Each row of a before or after table is a point. The points were changed in one or more steps. Then noise was added and the rows were shuffled. The steps act on columns, c1 being the first. What was done? A step turns or swaps two columns, mirrors them in a line or flattens them onto one, adds a multiple of one to another, or multiplies or shifts one. Angles are multiples of 10 degrees, from the lower column toward the higher: turns from -170 to 170, lines from 10 to 170 but not 90. Use the fewest steps. Two steps may share a column if one is a turn and the other turns, adds or multiplies; they go together, in the order done. Otherwise the lowest column goes first.

Before:
[[-0.48 -0.30  0.02]
 [ 0.10 -0.44  0.90]
 [-0.04 -0.41  0.10]
 [ 0.36  0.25 -0.50]
 [ 0.25 -0.19 -0.62]
 [ 0.40  0.56 -0.28]
 [-0.51 -0.24  0.30]
 [ 0.74  0.00 -0.49]
 [ 0.25 -0.33  0.50]
 [ 0.14  0.14 -0.78]
 [ 0.32 -0.09  0.48]]
After, 11 rows:
[[ 1.04  0.31 -0.38]
 [ 0.44  0.62 -0.51]
 [ 0.67  0.51 -0.20]
 [ 0.56 -0.57  0.18]
 [ 0.54  0.26 -0.59]
 [ 0.71  0.60  0.14]
 [-0.17 -0.24 -0.17]
 [ 0.60 -0.38  0.31]
 [ 0.40 -0.93  0.39]
 [ 0.25 -0.38 -0.19]
 [-0.21 -0.37  0.07]]
Steps: shift c1 by 0.30; turn c2 and c3 by 40 degrees

Before (12 x 8):
[[-0.57  0.33  0.56  0.50  0.28  0.14  0.83  0.19]
 [-0.44  0.79  0.87  0.56  0.00  0.14  0.32 -0.15]
 [-0.18 -0.92 -0.03  0.43  0.15 -0.13 -0.05 -0.79]
 [-0.91  0.38  0.48  0.65  0.40  0.32  0.30  0.24]
 [-0.95  0.74  0.24  0.27 -0.02 -0.13  0.48 -0.01]
 [-0.61  0.65  0.31  0.47 -0.31  0.67  0.69  0.03]
 [-0.11 -0.63  0.01  0.38 -0.11  0.02 -0.50 -0.08]
 [ 0.26  0.07 -0.20  0.22  0.55 -0.26  0.31  0.24]
 [-0.72  0.32  0.66  0.08 -0.05  0.20  0.64  0.28]
 [ 0.11 -0.75  0.28  0.58 -0.32 -0.32 -0.08 -0.15]
 [ 0.39  0.17 -0.25  0.38  0.75  0.03  0.40  0.26]
 [-0.17 -0.67  0.40 -0.07  0.07  0.13 -0.29 -0.53]]
After:
[[ 0.03 -0.69  0.45 -0.08  0.05  0.13 -0.30 -0.53]
 [-0.21  0.34  0.77  0.52  0.27  0.13  0.81  0.20]
 [-0.15 -0.93  0.08  0.43  0.12 -0.14 -0.05 -0.78]
 [-0.56  0.41  0.88  0.64  0.40  0.33  0.29  0.24]
 [ 0.12  0.08 -0.31  0.23  0.55 -0.26  0.29  0.24]
 [ 0.22 -0.74  0.18  0.57 -0.31 -0.31 -0.07 -0.15]
 [-0.36  0.66  0.59  0.49 -0.32  0.69  0.64  0.04]
 [-0.29  0.33  0.92  0.06 -0.03  0.21  0.64  0.28]
 [-0.71  0.76  0.67  0.27 -0.04 -0.14  0.49 -0.01]
 [ 0.06  0.79  0.99  0.57  0.02  0.16  0.32 -0.13]
 [-0.10 -0.62  0.06  0.37 -0.11  0.04 -0.51 -0.09]
 [ 0.20  0.19 -0.42  0.40  0.74  0.04  0.39  0.26]]
Steps: turn c1 and c3 by -30 degrees
